Rows are points. Examples show where two turns around zero, p and q, send a point. Where does a point land after both, in the order given? Backwards means that the second turn is done in reverse. Each puzzle has new turns, and all numbers are rounded.

Turn p:
[5.7 2.3] => [ 4.6 -4.0]
[-1.9  0.3] => [-0.6  1.8]
[-2.9 -2.8] => [-3.8  1.3]
[-0.9  0.2] => [-0.2  0.9]
Turn q:
[ 2.4 -0.2] => [ 1.6 -1.8]
[-4.4  2.9] => [-1.1  5.2]
[ 2.0 -2.7] => [-0.5 -3.3]
Where do these land?
q, then p: [-1.7 -0.8] => [-0.3  1.9]
q, then p: [5.4 5.0] => [ 3.1 -6.7]
q, then p: [-1.6  0.1] => [0.6 1.5]
p, then q backwards: [-1.8 -1.8] => [-2.3 -1.1]
p, then q: [-0.3 -2.5] => [-2.3  1.0]

Turn p:
[ 1.5  1.1 -1.8  0.7] => [ 1.7  0.9 -1.8 -0.7]
[-6.2 -2.4 -3.8 -0.4] => [-5.5 -1.8 -4.1  2.8]
[1.4 1.5 0.7 2.1] => [2.7 0.9 0.4 0.9]
[4.5 1.5 5.5 1.3] => [ 4.8  0.8  5.5 -0.8]
[-2.5  1.6  1.8 -4.2] => [-4.1  2.6  2.3 -0.9]
[ 1.3 -3.3 -2.5  0.6] => [ 0.6 -3.4 -2.4 -1.3]
Turn q:
[ 0.3  2.2 -3.5 -5.1] => [-2.7 -5.7 -0.9 -1.8]
[ 2.9  2.4  3.4 -0.1] => [ 0.0  2.3  0.2 -4.5]
[-4.2  2.6 -1.9  0.9] => [-2.5 -0.1 -4.0  2.5]
[ 1.5 -4.9 -0.2  3.5] => [4.8 1.3 2.5 2.7]
[-0.5 -2.2  2.3  0.7] => [0.2 2.2 2.3 1.0]
Where do these land?
p, then q: [ 2.9  4.2 -0.8 -1.5] => [-1.7 -1.9 -1.9 -4.4]
q, then p: [-0.7 -6.5  2.1 -0.5] => [3.1 0.2 5.4 3.0]
q, then p backwards: [-3.4  0.3 -0.8  3.1] => [-2.7  2.1 -1.9  2.5]
q, then p: [ 0.1 -1.0  1.5  2.7] => [ 2.2  2.3  0.2 -0.2]
q, then p: [-0.2  6.2  1.1 -1.4] => [-5.2  1.6 -3.3 -1.3]
p, then q backwards: [ 1.3 -3.3 -3.0 -2.5] => [ 1.7  4.1 -1.6 -2.5]

Turn p:
[ 1.0  2.0 -0.2  0.9 -2.0  3.3 -1.4  2.1] => [-1.7 -1.7  0.9  0.1 -2.9  2.2  2.5 -1.1]
[-2.6 -1.4 -6.5  0.8 -0.6 -0.9  0.7  1.9] => [-2.1 -0.1 -2.9  3.9  2.4  2.2  1.2  4.2]
[ 0.7  1.7 -1.1  1.3 -2.9  4.3  0.8 -0.6] => [-1.1 -0.5 -1.7  1.0 -2.2  1.6  3.5 -3.0]
[-1.5 -2.3  3.1 -2.1  6.0 -2.9  2.1 -1.8] => [ 2.2  0.6  0.3 -3.5  5.4 -2.3 -4.7 -0.1]
[ 1.3  0.5  3.1 -1.0  5.6  3.4  0.2 -2.3] => [ 2.8 -0.9  1.3 -4.0  2.5  2.1 -1.6 -4.6]
[-1.2  1.7  2.4 -2.8  1.4 -4.1  1.9 -3.0] => [ 0.6  3.4 -1.5 -2.5  0.2 -2.5 -4.7 -0.2]
[-1.5 -5.2 -1.9  1.5 -2.7 -4.5  1.5 -1.1] => [ 1.0  1.1 -1.7  4.2  2.2 -5.0  0.8  3.6]
[-1.8  1.5  2.0  2.5 -0.1  0.7 -1.0  1.6] => [-2.9 -1.2  2.3  0.8 -0.4 -0.2 -0.8 -1.7]
[ 4.7  3.1 -0.3  1.1 -3.6  5.1  0.3  5.7] => [-3.4 -1.6  2.1 -2.5 -4.4  3.0  7.1 -0.4]
[-2.6 -3.0  2.9 -5.5  3.6 -1.4 -1.8 -2.9] => [ 4.5 -2.7 -1.6 -2.5  1.6 -1.8 -6.3  0.5]
[ 3.5  1.3 -3.5  3.3 -4.7 -3.0 -3.2  0.4] => [ 0.2  3.5  2.4  4.9 -4.4  0.7  2.9  3.0]
Turn q:
[ 4.7 -0.7  4.1 -0.2  2.9  1.8 -1.6 -1.5] => [ 1.1 -3.1  1.2  1.4 -4.3 -1.5 -4.5  0.0]
[-2.4 -2.9  1.4  1.9 -6.5 -4.5  0.2 -0.2] => [-4.4 -0.2 -1.0 -2.3 -2.2  2.7  6.2 -2.6]
[-1.1  1.6  0.6  1.0  0.7 -2.2 -3.1 -4.8] => [ 0.4  2.9 -1.5 -1.8 -2.9 -3.4 -0.3 -3.0]
[ 0.5  1.2 -3.5  0.2 -1.5  2.0 -3.3 -0.4] => [ 0.0  4.3 -2.1  0.5 -0.6  1.6 -1.6  1.7]
[ 0.6 -5.0 -1.2  1.1  0.1  2.7  4.8 -1.5] => [ 2.8 -2.0  1.7  3.2  1.2  4.6  0.7 -3.5]
[ 0.5 -6.5 -2.0 -3.0  0.6  3.0 -1.0 -5.1] => [ 2.4  1.5  1.8 -1.1 -1.1  5.4 -4.5 -5.3]
[-1.8  3.8  1.7 -2.8  1.1 -0.8  3.6  2.7] => [-0.9 -1.2  3.7 -0.4  3.8 -3.5  1.5  2.4]
[-1.2  0.8  1.1  1.6 -1.1  1.6 -0.3  1.5] => [-2.4 -0.1 -1.0  2.0  0.7 -0.3  0.2  0.5]
[-5.0  3.7 -0.8 -0.5  3.0 -4.3 -1.3  4.3] => [-1.3 -0.2 -2.9 -4.3  5.2 -4.9  1.6  2.3]
[ 5.1  4.1 -1.5  0.7  0.6  0.6  2.1  5.0] => [ 2.3 -1.6  0.3  2.7  0.2 -0.7  1.0  7.7]
Where do these land?
q, then p: [ 1.5  1.2 -0.6 -2.0 -3.8 -0.9 -3.6 -4.7] => [-2.7  1.1 -2.3 -0.5 -6.5 -0.2 -1.0 -1.4]
q, then p: [-3.8  1.5 -3.3  5.6  4.7  1.2  0.1  2.1] => [1.5 4.5 1.5 2.2 5.1 4.9 0.6 2.7]
p, then q backwards: [ 2.1 -2.2  1.6 -1.9 -1.8  2.4 -4.1 -3.9] => [ 4.3 -1.8 -0.2  2.2  3.4 -1.5  1.8 -3.5]
q, then p: [-0.8 -0.5  2.6 -3.0 -0.6 -1.1 -3.2 -1.9] => [ 0.6 -1.2 -2.1  0.2 -3.3 -1.2 -3.7  0.3]
q, then p: [-0.8 -2.1 -5.2 -1.9  1.6  0.9  2.6  3.2] => [ 1.8 -1.8  2.1 -4.0  2.8  4.2  1.5 -1.1]
p, then q: [-1.6  2.4  0.6 -0.9  2.9 -1.9  3.3  1.0] => [-0.6  2.0  0.0 -2.6  2.8 -2.6 -2.7  0.3]
q, then p: [ 6.0  1.4  1.5 -0.1  3.5 -2.5  3.8  6.4] => [ 0.6 -3.5  3.7 -2.4  3.1 -3.8  4.8  5.8]
q, then p: [-1.2 -1.7  1.5  3.7  1.5  0.5  2.8 -1.2] => [ 2.5  2.2 -0.2  2.5  2.9 -1.4  1.4 -1.5]
p, then q: [ 0.6  1.1  3.0 -2.6 -6.0  4.6 -3.3 -2.9] => [-0.5  3.3  1.6  0.0 -4.9  6.1  4.0 -1.9]
q, then p backwards: [-0.5  0.7 -2.5  3.7  2.2 -1.6  4.5  1.6] => [ 1.4 -5.9 -2.3  0.8 -0.3  2.2  1.1 -1.5]
p, then q backwards: [-1.5 -1.9  0.7 -0.6 -4.3 -1.5 -2.8  0.4] => [ 3.7  2.4  3.1  2.3  1.1  0.5 -0.3  0.3]
